Rows are points. A path goes straight from each point to the next, and from the last back to the first. The post is the endless flat space through its rows: a point in 2 columns, a line in 3, a plane in 4, and so on, so that a path can go around it. Count how often the path circles the post. Going back the other way cancels.
In the rows, 128 means zero.

Post:
[[139 115]]
Path (25 x 2):
[[ 62  96]
 [ 82 135]
 [155 136]
 [187  98]
 [144  69]
 [221 105]
 [144 139]
 [ 78 133]
 [132  91]
 [167 113]
 [157 132]
 [ 89 153]
 [106  98]
 [207  80]
 [172 139]
 [128 136]
 [119 104]
 [165  74]
 [193 126]
 [143 136]
 [ 86 109]
 [130  71]
 [190  95]
 [170 169]
 [111 121]]
Times around: 4

Post:
[[184 109 141 181 169 183]
 [ 92 136 164 119 115 128]
 [178 132 120 129 143 130]
 [ 78 104 103 132 103 121]
 [124 115 179 166 113 139]]
Path (28 x 6):
[[150 130 111 166 132  94]
 [122 123 110  98 135  77]
 [135  89 138 131  81 101]
 [163  97 192 118 102 119]
 [ 71  79  85 135 111 168]
 [107 127 105 137  93 132]
 [195 110  65 227 196 171]
 [163 131 133 137 172 144]
 [149  80 165 156  98 114]
 [128  90  84 103  99 159]
 [132 147 176 142 129 166]
 [186 118 117 206 166 170]
 [129 147 154 148 207 160]
 [102  85 173 162 137 171]
 [109 144 160  92 181 221]
 [139 135 186 162  95 177]
 [108 116 132 162  94 114]
 [ 77 141 144  97  72  51]
 [109  66 134 171 115 116]
 [108 103 157  95 153 175]
 [142 110 133 153 132 173]
 [ 79 155 165 145  45 109]
 [ 32 134 184 173  47  80]
 [104 107 189 168 165 147]
 [ 97  84 126 137 168 181]
 [185  50 165 220  92 152]
 [ 97 128 162 107 109 193]
 [100 132 159 165 111 160]]
Times around: 5

Post, 10 rows:
[[121 111 153 127 145 112 156 116 113  83 183]
 [113 132 159 114 134  66 100 142 128 134 165]
 [143 139 119 110  99 133 130 165 117  86 141]
 [169 145 101  98 155 159 123 144 118  66 140]
 [146 102 110  79 138 155 146 163 135 110 163]
 [120  98 168 147 113  92 139 134 133 189 118]
 [118 133 129 117 117 121 111 120 130 128 143]
 [ 97 141 142 137 121  63 109 145 142 165 110]
 [122 123 165  87 153 134 151 121 144 116  96]
 [116 104 160 124 142 153 123 126 139 122 103]]
Path (27 x 11):
[[121 171 135 106 167 115 132 117 157  76 142]
 [108 120 212 154 179  97 133 140 125 109 110]
 [105 134 134 151 113 132 109 134 122 106 141]
 [128 196 113 101 121  84 118 129 138  85 133]
 [114 145 131 128  96 103 114 128 125 100 126]
 [129 133 140 129 159  80 161 129 134 124 107]
 [177 190  66  97 118  88 116 126 129  59 176]
 [175 146 127 103 138 146 172 115 129 152 109]
 [147 171  98  73 156 147 130 175 113  94 118]
 [105 139 144  97 106   7 109 166 121 192 124]
 [123 129 142  97 134  93  89 105 141 126 118]
 [102 128 167 168 113 140 134  92 138 112 106]
 [151 143 126 140 128 183 121 130 111  79 174]
 [128 116 159  95 123 143 143 120 110 136 141]
 [162 108 119  96 137  80 102 121 118 178 177]
 [ 92 125 187  60 138  89 147 136 157  96 106]
 [115 109 145 144 161 116 153 151 142 103 156]
 [122 155 106 121 178 161 109 107 151 129 114]
 [156 147 129 102 144 110 150 145 140 133 111]
 [103 126 172 132 147 135  83  78 124 155 149]
 [ 94 172 149 110 120  38 120 133 100 112 122]
 [145 125 116  93 129 122 140 136 121  83 114]
 [134 106 131 157 109 180 136 114 131  88 136]
 [143 131 119 100 147 161 157 139 147 127 126]
 [165 129 158  58 128 104 128 190 106 135 152]
 [162 116 122 117 136  82 117 201 114 138 147]
 [150 113 122  65 155 127 134 109 148 152 156]]
Times around: 4

Post, 17 rows:
[[ 91 126 150 147 158 201 133 129 152 156 219 122 114 153 185 173 186 134]
 [105 116 146 123 154  63  97 124 141 166  80  62 135  43  89 122 108 132]
 [148 145 113 132 122  84  92 141 112 135 105 119 151  85 137 136 118 105]
 [163  77 146  95 116 136 138 113 114 139 102 141 129 143 126 145 129  81]
 [136 155 172 139  88 193 177 126 149 114 158 147 143 219 132 160 150 119]
 [159 160 121 100 130 173 188 145 105 145 173 126 110 189 158 143 127 133]
 [146 126 116 145 115 108  98 100 156 163  83 100  83  76 102 136 102 141]
 [160 134 141 131 122 126 145 114 120 103 182 138 112 173 118 131 103 103]
 [112 165 128 137 157 124 138 126 165 184 173 148 116 131 127 131 155 125]
 [148 123 122 128 118  62  56 112 179 164 105  92  95 101 124 115 140 140]
 [152 123  91 121 117 149 162 132  97 110 133  98 137 160 126 111 152 103]
 [101 167 153  71 128 161 146 113 157 110 148 185 106 150 111  93 145 165]
 [138 133 135 117 100 102 131  98  86 141 124 109 114 136 124 133 124 101]
 [157 130  86 106 116 118 168  87 123 112 134 134 147 185 150 129  73 103]
 [117 160 135 126 123 134 135 130 127 122 125 149  87 217 116 131 110 110]
 [171  95 128 141 103  93 165 104 114 120  89 138 137 140 149 115  99 127]
 [123 153 144 100 177 129  86  89 106 171 109 155 135 141 104  91 161 180]]
Path, 29 rows:
[[152 119 110  45 142 105  93  59 144 144 191 152 156 117 161  89 150 113]
 [103 161  90 129 163  73  86 128  50 109 101  98 159  77 107  70 162 120]
 [154 103 124 149 127 123 140 129 146 108 115 132 111 136 124 164 129 118]
 [148  99 110 129 145 125 139  85 142 187 121 121  97 176 125 141 112 177]
 [168 102 152 161 119 144 117 152 114 183 173  59 108 114 134 141 183 142]
 [148 189 125 109  42 159 176 105 134 122 125 176 126 137 138 115 113 110]
 [129  83 185 124 152 184 162  70 134 152 138 146  84 155 177 162 137 119]
 [175 104 116 132 139 124 152  83 126 124 115 138 130 174 133 134 123 145]
 [115 100 141 112 119 139 124 134 108 120 193 168  51 122 124 113 186 103]
 [148 159 132 157 149 123 130 142 125 141 224 157 144 113 128 145  82 122]
 [147 192 116 147 143 135 109  99 112 163 175 195  54 191 172 115  80 141]
 [140  54 178  88 118 101 116  65 114 131 100  72 127 116 104 128 122  84]
 [155 101 119 108 130 128 147  97  98 148 144 140 127 112 168 157 140  98]
 [119 131  72 142 137  79 144 144   7 159 128  73 106  98 115 108 164 122]
 [173 101 104 130 160 132  68 168 121 163 162 115  81 145 127 125 145 107]
 [175 122 167 151 113 131 133  97 148 167 123 128 108 162 137 140  75 141]
 [127 137 154 164 125 148  91  60 151 148 189 153 125 123 120 123 188 116]
 [147 137 115 101 160 101  84 192 161 110 101 122  98  77 132 118 136 113]
 [ 99 209 122  80 109  58  74 113 165 144 219 145  73 136 130 142 144 118]
 [178 146  75 120  73 118 155  94 149 122 113 184 118 167 129 114  80 146]
 [115  82 133 128 108 156  48  93 167 133 122 129 131 150 150  91 174 145]
 [127 202 123 132 112 115 143 140 113 158 111  57 151 127 114 113 118 129]
 [106 165 150 154 145  96 108  82 205 118 220 128 148 160 193 154 111 148]
 [173  88 156  94  91 113 194  81  92 128  88 146  76 167 169 131 149 109]
 [167 110  98 162 134  98 110 101 146  81 179 161 112 133 121 121 138 124]
 [122  78  97  93 164 161 115 150 115 172  82 100 169 132 115 156 140 128]
 [132 171 132 139  81 131 193 147  83 124 199 101 132 146 134 154 163 109]
 [132 177 142 101 138  64 115 177 113 169 167 125 160 111  75 116 157 129]
 [166 131 134 120 133 141  95  98 111 157 194 111 159 129 135 132  84 110]]
Times around: 5
